Every row gives one point. To make a cloud, some directions were put in groups of two or more. Within a group, all points are equally far from the middle, so they leave a hole (a ring in 2 directions, a hollow ball in 3). The other directions are filled evenly. Then the cloud was stretched, turned, moved and blurred a little. How many holes are there, and how many directions does each take, smallest first?

Cloud (13 x 2):
[[ 0.50  0.09]
 [ 0.09  0.45]
 [-0.43 -0.52]
 [-0.31  0.39]
 [ 0.47  0.17]
 [-0.60  0.03]
 [ 0.49  0.06]
 [ 0.04 -0.63]
 [-0.30 -0.62]
 [-0.38  0.36]
 [ 0.51 -0.02]
 [-0.55 -0.38]
 [-0.56  0.11]]
Holes: 1 (2)

Cloud (22 x 3):
[[-0.31 -0.13  0.15]
 [ 0.23  0.73  0.32]
 [ 0.32  0.19 -0.67]
 [ 0.43 -0.21  0.50]
 [ 0.60  0.35  0.03]
 [ 0.46  0.17 -0.71]
 [-0.02  0.26 -0.37]
 [ 0.39  0.62  0.34]
 [-0.24  0.32 -0.09]
 [ 0.56 -0.19  0.38]
 [-0.36  0.03  0.08]
 [ 0.29 -0.74 -0.24]
 [ 0.52 -0.76 -0.23]
 [-0.15 -0.37  0.05]
 [-0.22  0.15 -0.22]
 [-0.04  0.12 -0.48]
 [ 0.43 -0.88 -0.41]
 [-0.35  0.46  0.15]
 [ 0.46  0.38 -0.28]
 [ 0.61  0.18  0.42]
 [-0.06  0.44 -0.15]
 [ 0.69 -0.73 -0.27]]
Holes: 1 (2)

Cloud (51 x 6):
[[-0.38 -0.19 -0.13  0.42  0.59  0.32]
 [-0.01  0.17  0.07 -0.64 -0.09 -0.29]
 [-0.08 -0.25  0.50  0.56 -0.48  0.54]
 [-0.43  0.33  0.49 -0.24 -0.31  0.74]
 [-0.40  0.75  0.01  0.44 -0.53  0.35]
 [-0.53  0.39  0.60  0.08  0.59  0.02]
 [ 0.15 -0.24  0.30  0.74  0.51  0.44]
 [-0.58  0.50  0.41 -0.42  0.17  0.51]
 [-0.41 -0.65  0.50 -0.35  0.17  0.75]
 [ 0.29  0.06  0.01 -0.64  0.00  0.17]
 [-0.29  0.31 -0.53 -0.29 -0.64  0.09]
 [-0.25 -0.23  0.71  0.28  0.62 -0.25]
 [ 0.69 -0.18  0.04  0.04  0.58  0.72]
 [ 0.44  0.88  0.13  0.29  0.05  0.21]
 [ 0.17 -0.53  0.22  0.14  0.16  0.72]
 [-0.17 -0.52  0.14  0.40  0.50 -0.06]
 [-0.23  0.03 -0.49  0.35  0.03 -0.34]
 [-0.20  0.81 -0.22  0.67 -0.21 -0.14]
 [ 0.07 -0.50  0.34  0.18 -0.44  0.27]
 [ 0.34  0.59  0.25 -0.08 -0.23 -0.44]
 [-0.39 -0.39  0.77  0.18 -0.36 -0.22]
 [ 0.17 -0.42 -0.65 -0.05  0.25 -0.14]
 [-0.11  0.21  0.75  0.24  0.55  0.39]
 [-0.21  0.51 -0.14 -0.59  0.69 -0.17]
 [-0.04 -0.22 -0.57 -0.36 -0.04 -0.10]
 [ 0.02  0.48  0.18 -0.33  0.72  0.61]
 [-0.83  0.06  0.28  0.29 -0.10 -0.04]
 [ 0.16  0.59 -0.31  0.05  0.03  0.49]
 [-0.66  0.03  0.32  0.10  0.01  0.61]
 [ 0.14  0.51  0.38  0.02 -0.88  0.25]
 [ 0.10 -0.30  0.77 -0.31 -0.02  0.05]
 [ 0.32  0.24  0.60 -0.31  0.42  0.55]
 [-0.29 -0.62 -0.38  0.12  0.13 -0.10]
 [-0.67  0.48 -0.21  0.15 -0.51 -0.19]
 [-0.23  0.08 -0.47  0.36  0.65 -0.07]
 [ 0.06  0.97  0.67  0.18 -0.19  0.21]
 [-0.79 -0.41  0.28  0.35 -0.32  0.08]
 [-0.29 -0.61  0.31 -0.39 -0.44  0.00]
 [ 0.49  0.43  0.74 -0.19  0.04  0.08]
 [ 0.24  0.17  1.00  0.34  0.02  0.22]
 [ 0.59 -0.14 -0.25 -0.38  0.29  0.25]
 [-0.48  0.16 -0.66  0.06 -0.47 -0.08]
 [-0.11  0.80  0.01 -0.03 -0.65  0.18]
 [ 0.48  0.10 -0.20 -0.08 -0.24  0.48]
 [ 0.03 -0.05  0.61  0.19  0.32 -0.77]
 [-0.56 -0.40 -0.35  0.28  0.03 -0.08]
 [ 0.20  0.62  0.01 -0.20 -0.01 -0.40]
 [-0.31 -0.31 -0.09  0.54  0.53  0.39]
 [-0.26  0.19 -0.61 -0.23  0.03 -0.08]
 [-0.27  0.08  0.84  0.40 -0.53  0.46]
 [ 0.48  0.29  0.60 -0.08 -0.13 -0.33]]
Holes: 1 (3)

Cloud (75 x 8):
[[ 0.03 -0.10  0.23 -0.26  0.41 -0.66 -0.55 -0.20]
 [ 0.00 -0.01  0.22 -0.66  0.61 -0.12 -0.39 -0.61]
 [ 0.21  0.19  0.24  0.07  0.39 -0.82  0.59 -0.20]
 [-0.13 -0.09  0.05 -0.48 -0.32 -0.08  0.71 -0.35]
 [ 0.22  0.55  0.10 -0.09  0.03  0.12 -0.63 -0.78]
 [-0.26 -0.14 -0.16  0.48  0.16  0.85 -0.19 -0.37]
 [ 0.43 -0.07 -0.45  0.22 -0.11 -0.55 -0.55  0.12]
 [ 0.60  0.41 -0.68 -0.27  0.24 -0.14 -0.10 -0.58]
 [ 0.14  0.15 -0.29  0.52 -0.52 -0.17 -0.65 -0.26]
 [-0.19 -0.57  0.15  0.60  0.38 -0.44  0.62  0.16]
 [-0.23  0.38 -0.23  0.41 -0.48  0.45  0.39 -0.60]
 [-0.48  0.46 -0.08 -0.09  0.25 -0.41 -0.14 -0.87]
 [-0.40  0.09  0.01  0.06 -0.42  0.07  0.22  0.37]
 [ 0.50 -0.02 -0.22  0.83  0.21 -0.10  0.45 -0.08]
 [ 0.29  0.35 -0.64 -0.11  0.15  0.36 -0.71 -0.21]
 [ 0.08 -0.02  0.33 -0.75  0.17  0.00  0.47 -0.63]
 [ 0.20  0.47 -0.54 -0.04  0.67  0.72 -0.07 -0.39]
 [ 0.06  0.44 -0.40 -0.42  0.54  0.52 -0.37 -0.54]
 [-0.12  0.40 -0.25  0.48 -0.76  0.11  0.28  0.10]
 [ 0.75  0.11 -0.20 -0.20  0.14  0.63 -0.59 -0.14]
 [ 0.61 -0.58  0.01 -0.57  0.21  0.22 -0.15 -0.05]
 [-0.12 -1.12 -0.14  0.14  0.15 -0.67 -0.14 -0.31]
 [ 0.58  0.14  0.04 -0.38  0.27 -0.52 -0.42 -0.46]
 [ 0.06  0.25  0.12  0.07  0.28 -0.30  0.52 -1.05]
 [ 0.68 -0.19 -0.20  0.04  0.17  0.63  0.50 -0.10]
 [ 0.45 -0.73  0.46 -0.34  0.33 -0.07  0.10  0.11]
 [ 0.43  0.33 -0.51  0.06  0.27  0.06  0.45 -0.85]
 [ 0.50 -0.24 -1.02  0.20 -0.11  0.20 -0.15 -0.39]
 [ 0.54 -0.22 -0.18 -0.37  0.33  0.30  0.01 -0.74]
 [ 0.18  0.28  0.40 -0.61 -0.01 -0.78 -0.07 -0.55]
 [-0.14  0.30  0.17 -0.02  0.12 -0.30  0.91  0.23]
 [-0.32  0.10  0.36  0.30 -0.37  0.60  0.04 -0.36]
 [-0.31  0.24  0.42  0.20  0.19  0.21  0.22 -0.96]
 [-0.02 -0.07 -0.12 -0.06  0.34 -0.73 -0.24  0.22]
 [ 0.09 -0.69  0.33 -0.71  0.42 -0.42  0.03 -0.06]
 [ 0.28  0.89 -0.15 -0.21 -0.10 -0.07  0.33  0.20]
 [-0.09 -0.24 -0.67  0.39 -0.07 -0.54 -0.01  0.31]
 [-0.02  0.27 -0.71  0.29 -0.27  0.54  0.62 -0.39]
 [ 0.50  0.10 -0.05 -0.71  0.21  0.22 -0.25  0.24]
 [ 0.09 -0.09  0.46 -0.14  0.30 -0.61 -0.49  0.04]
 [ 0.17  0.82  0.63 -0.19 -0.32 -0.20 -0.15 -0.43]
 [-0.41  0.22  0.47  0.19 -0.54 -0.36 -0.07 -0.19]
 [ 0.07 -0.26  0.69  0.13  0.33 -0.84  0.39 -0.09]
 [ 0.49 -0.27  0.27 -0.54  0.65  0.01 -0.18 -0.32]
 [-0.26 -0.38 -0.23 -0.50  0.03 -0.21 -0.03  0.35]
 [-0.06  1.01  0.17 -0.10  0.00 -0.37  0.27 -0.18]
 [ 0.76  0.51 -0.38 -0.54 -0.01  0.24 -0.21 -0.33]
 [ 0.04  0.60  0.31 -0.25  0.61  0.69  0.01 -0.49]
 [ 0.05 -0.19  0.04 -0.22 -0.19 -0.46 -0.05  0.58]
 [ 0.19 -0.40  0.51 -0.11  0.01 -0.64 -0.39 -0.63]
 [ 0.03  0.69 -0.57  0.20  0.20  0.67  0.69 -0.23]
 [-0.43  0.37  0.51  0.46  0.23 -0.22  0.63 -0.59]
 [ 0.20  0.18 -0.81  0.15 -0.10  0.13  0.17  0.47]
 [ 0.21  0.25  0.45  0.45 -0.43  0.28 -0.57 -0.24]
 [ 0.21  0.53 -0.08  0.04  0.25 -0.80  0.34 -0.19]
 [ 0.26  0.37  0.03  0.26  0.47  0.12  0.89 -0.44]
 [ 0.10  0.12  0.82 -0.03 -0.27 -0.74  0.35 -0.37]
 [-0.12  0.40 -0.47  0.24  0.29  0.42 -0.22 -0.93]
 [ 0.14 -0.58 -0.68 -0.24  0.04 -0.82  0.30 -0.22]
 [-0.39 -0.27  0.49  0.28 -0.07 -0.03 -0.48 -0.34]
 [ 0.04 -0.27 -0.69 -0.67  0.14 -0.39 -0.29 -0.53]
 [-0.28  0.00 -0.83  0.04  0.26  0.41  0.10 -0.78]
 [ 0.32  0.37  0.09  0.06 -0.05  0.03 -0.59  0.38]
 [-0.10 -0.19  0.13  0.79 -0.18  0.52  0.05 -0.43]
 [-0.14 -0.52  0.72  0.09 -0.16 -0.04  0.07  0.35]
 [ 0.36 -0.64 -0.50  0.27  0.38  0.68 -0.03 -0.12]
 [ 0.33  0.18 -0.10  0.77  0.57  0.39  0.20 -0.09]
 [ 0.19 -0.82 -0.08  0.05 -0.15 -0.26 -0.57 -0.46]
 [ 0.14  0.35 -0.52  0.65 -0.68  0.00 -0.22  0.00]
 [ 0.37 -0.45 -0.01  0.59  0.08 -0.28  0.52  0.45]
 [ 0.43  0.32  0.30 -0.12  0.38  0.07  0.73 -0.58]
 [ 0.01  0.39  0.16  0.63 -0.42  0.32 -0.41  0.19]
 [-0.24 -0.45  0.01 -0.32 -0.09 -0.96  0.60 -0.30]
 [ 0.64 -0.27  0.08  0.62  0.14  0.15  0.12  0.46]
 [ 0.11  0.15  0.62  0.53 -0.11 -0.23 -0.49 -0.13]]
Holes: 1 (8)

Cloud (100 x 9):
[[ 0.20  0.54  0.51 -1.18  0.14 -0.19  0.64 -0.24  0.29]
 [-0.63  0.62 -0.34 -0.39  0.09  0.21  0.00 -0.44  0.08]
 [ 0.09  0.28  0.12  0.16  0.06 -0.21  0.48  0.57  0.14]
 [ 0.32  0.74  0.32 -0.20  0.19 -0.04 -0.37  0.39 -0.84]
 [ 0.53  0.07  0.01  0.16 -0.28 -0.02  0.29  0.21  0.28]
 [-0.07  0.24  0.60 -0.26  0.15  0.42  0.69 -0.15  0.54]
 [ 0.40  0.93  0.79 -0.34  0.20  0.00  0.39  0.12 -0.05]
 [-0.23  0.17  0.59 -0.35 -0.03 -0.40  0.83 -0.38  0.37]
 [ 0.35  0.22  0.42 -0.64  0.50  0.30  0.25  0.20 -0.68]
 [-0.29  0.57  0.45 -0.64  0.00  0.52  0.65  0.22  0.20]
 [-0.64  0.65 -0.20  0.11 -0.46  0.43 -0.25  0.41 -0.46]
 [-0.26  0.05  0.08 -0.11 -0.19  0.08  0.32 -0.21  0.33]
 [-0.57  1.15  0.13 -0.21  0.29 -0.62  0.49 -0.03 -0.11]
 [ 0.49  1.07  0.45  0.05  0.05  0.13  0.04  0.34 -0.19]
 [-0.12  0.69  0.24 -0.73 -0.03 -0.35  0.54  0.29  0.81]
 [ 0.05  0.53  0.20  0.41  0.60  0.26 -0.48  0.17 -0.22]
 [-0.13 -0.31  0.22 -0.56  0.34 -0.14 -0.61 -0.89  0.48]
 [ 0.12  0.39  0.38  0.01 -0.14  0.02 -0.01  0.15 -0.26]
 [ 0.65  0.36  0.26 -0.26  0.43  0.00  0.09  0.06  0.09]
 [-0.60  0.25 -0.30  0.36  0.40  0.00 -0.49 -0.18  0.24]
 [-0.39  0.69 -0.07  0.52  0.23 -0.03 -0.22  0.23 -0.46]
 [-0.18  0.23  0.78 -0.59 -0.06 -0.03 -0.11 -0.07 -0.01]
 [ 0.59  0.31  0.52 -0.57 -0.20 -0.02  1.06 -0.05  0.14]
 [ 0.05  0.45  0.86 -0.22  0.07  0.52 -0.28 -0.43  0.27]
 [ 0.18  0.65  0.67 -1.10 -0.07  0.32  0.72  0.54 -0.05]
 [ 0.22 -0.15 -0.26 -0.12  0.04 -0.23 -0.47 -0.47 -0.24]
 [-0.29  0.16  0.25  0.51  0.62 -0.32  0.43  0.49 -0.20]
 [-0.32  0.49 -0.04  0.02  0.69  0.09  0.12 -0.24 -0.14]
 [-0.21 -0.25  0.99 -0.22  0.10 -0.15  0.33  0.08  0.33]
 [-0.10  0.58  0.04 -0.38 -0.18  0.20  0.14 -0.39 -0.15]
 [-0.51  0.96  0.19 -0.23  0.37  0.02 -0.21 -0.04 -0.12]
 [ 0.32  0.30  0.68 -0.38  0.26  0.22  0.45  0.52  0.77]
 [ 0.07 -0.12  0.99 -0.50 -0.14 -0.11 -0.34  0.13 -0.58]
 [ 0.27 -0.32  1.02  0.06  0.48  0.18 -0.54 -0.59  0.00]
 [-0.90  0.34  0.37  0.21 -0.30  0.26  0.31 -0.48  0.59]
 [-0.23  0.06  0.18  0.13  0.40 -0.16 -0.60 -0.91  0.45]
 [ 0.15 -0.31  0.37  0.37 -0.05 -0.27 -0.37 -0.41 -0.40]
 [-0.12 -0.08  0.60 -0.49 -0.17  0.35 -0.12 -0.08 -0.26]
 [-0.66  0.65  0.41  0.61  0.05  0.37  0.07 -0.70  0.24]
 [-0.79  1.08  0.02  0.40  0.40  0.92  0.29  0.36  0.05]
 [-0.39 -0.39 -0.41 -0.36 -0.33  0.23  0.26  0.03  0.23]
 [ 0.54  0.09  0.42  0.04  0.35  0.37 -0.61  0.18 -0.33]
 [-0.30  1.02 -0.10  0.40  0.18  0.25  0.34  0.16  0.25]
 [ 0.35 -0.02  0.55 -0.93 -0.27 -0.02  0.21  0.36  0.32]
 [ 0.63  0.33  0.64 -0.44  0.58 -0.37  0.45  0.90 -0.90]
 [-0.29  0.31 -0.25 -0.18  0.21 -0.30 -0.02  0.42  0.46]
 [ 0.03  0.74  0.41 -0.54  0.48 -0.50  0.40 -0.58  0.20]
 [-0.40  0.60 -0.19 -0.18 -0.36 -0.31 -0.12 -0.52  0.18]
 [-0.39  0.40  0.11  0.13  0.10 -0.19  0.34 -0.17  0.79]
 [-0.46  0.39 -0.28 -0.24 -0.09 -0.33 -0.28 -0.24 -0.56]
 [-0.07  1.02  0.07  0.22  0.24  0.35  0.65 -0.17  0.14]
 [-0.03  0.68 -0.06 -0.10  0.30 -0.51 -0.02 -0.49  0.22]
 [-0.47  0.85 -0.22  0.19 -0.04  0.30  0.30  0.60 -0.63]
 [ 0.31  0.39  0.39 -0.25  0.10  0.73 -0.33 -0.35  0.31]
 [ 0.12  0.15 -0.04 -0.09  0.06 -0.03  0.18  0.13  0.31]
 [-0.14  0.54  0.29  0.39 -0.65  0.18  0.54 -0.45  0.02]
 [ 0.02  0.50  0.02 -0.65 -0.19  0.03  0.34  0.50 -0.23]
 [-0.45  0.96  0.35 -0.09  0.17  0.45  0.05 -0.12  0.29]
 [ 0.16  0.48  0.66  0.05 -0.12  0.05 -0.11  0.59 -0.23]
 [-0.03  0.40  0.23 -0.23 -0.54  0.03 -0.11  0.04  0.62]
 [ 0.15  0.34  0.25 -0.48 -0.14 -0.24 -0.05 -0.04 -0.79]
 [-0.22  0.57  0.35  0.28 -0.35 -0.03 -0.12 -0.13  0.38]
 [-0.45  0.40 -0.55 -0.17 -0.01  0.32 -0.47 -0.25  0.66]
 [ 0.43  0.16  0.98 -0.64 -0.20 -0.61  0.25  0.21 -0.37]
 [-0.03  0.29  0.18 -0.60  0.21 -0.32  0.12 -0.73  0.43]
 [-0.33 -0.13  0.38  0.55  0.17  0.51  0.50 -0.36  0.40]
 [-0.20  0.62 -0.31  0.08 -0.20 -0.10  0.21  0.22  0.93]
 [ 0.33  0.10  0.35  0.17 -0.38  0.29 -0.30 -0.36  0.31]
 [-0.55  0.68  0.25  0.20 -0.64  0.13  0.43 -0.13  0.42]
 [-0.33  0.63  0.34 -0.07 -0.23 -0.35  0.13 -0.03 -0.16]
 [-0.49  0.75  0.84 -0.26 -0.06 -0.36  0.03 -0.76  0.13]
 [-0.43  0.09  0.31 -0.66 -0.44  0.21 -0.13 -0.27  0.35]
 [-0.56  0.19  0.55  0.04  0.68  0.22 -0.02 -0.47  0.00]
 [-0.56  0.30  0.83 -0.13 -0.10 -0.01  0.57 -0.23  0.00]
 [-0.29  0.68  0.13 -0.45  0.04  0.32  0.22 -0.54  0.10]
 [ 0.49 -0.38  0.36  0.20 -0.14 -0.35  0.46 -0.14 -0.06]
 [-0.24  0.53  0.60  0.35  0.01  0.65  0.30 -0.28 -0.13]
 [ 0.03  0.69  0.23 -0.04 -0.23 -0.14  0.14  0.16 -0.63]
 [-0.25 -0.07  0.06  0.35  0.10  0.26  0.27 -0.01  0.04]
 [-0.35 -0.31  0.71 -0.31  0.23 -0.49  0.19 -0.14  0.46]
 [-0.09  0.31  0.90 -0.06 -0.48  0.37 -0.35 -0.24  0.54]
 [-0.56  0.40 -0.11 -0.16  0.01  0.52  0.26  0.34  0.19]
 [-0.68  0.22  0.41  0.09  0.33  0.41  0.71 -0.07 -0.13]
 [-0.56 -0.33 -0.13  0.25 -0.14  0.68 -0.22  0.29  0.23]
 [ 0.25 -0.21  0.48 -1.02  0.19 -0.57  0.15 -0.31  0.18]
 [-0.23  0.91  0.64 -0.30  0.32  0.26 -0.56 -0.30 -0.19]
 [ 0.40  0.29 -0.61 -0.11  0.25  0.11  0.49  0.55  0.29]
 [-0.14  0.37 -0.40  0.04  0.34 -0.31 -0.01  0.07  0.19]
 [-0.22  0.27  0.04  0.96  0.05 -0.22 -0.12  0.40  0.04]
 [-0.63  0.05  0.12 -0.46  0.05 -0.08  0.25 -0.15 -0.55]
 [ 0.38  0.41  0.50 -0.10  0.00 -0.42 -0.43 -0.07 -0.06]
 [ 0.08  0.27  0.32  0.07 -0.23  0.14 -0.53  0.09 -0.04]
 [-0.37  0.49 -0.47 -0.16 -0.29 -0.12  0.56  0.82  0.48]
 [ 0.06  0.49  0.27 -0.37  0.25 -0.37  0.01  0.70 -0.91]
 [ 0.47  0.98  0.43 -0.58  0.10  0.11  0.66  0.85 -0.55]
 [ 0.17 -0.11  0.32 -0.63 -0.13 -0.11  0.38  0.90  0.11]
 [-0.62  0.45 -0.36 -0.19 -0.31  0.09 -0.42 -0.28 -0.21]
 [-0.06  0.60 -0.11 -0.61 -0.28  0.26 -0.61  0.10  0.49]
 [-0.43  0.64  0.22  0.11  0.61  0.09  0.02  0.07 -0.85]
 [-0.33  0.90 -0.17  0.27  0.32  0.07 -0.37 -0.20 -0.02]]
Holes: 0
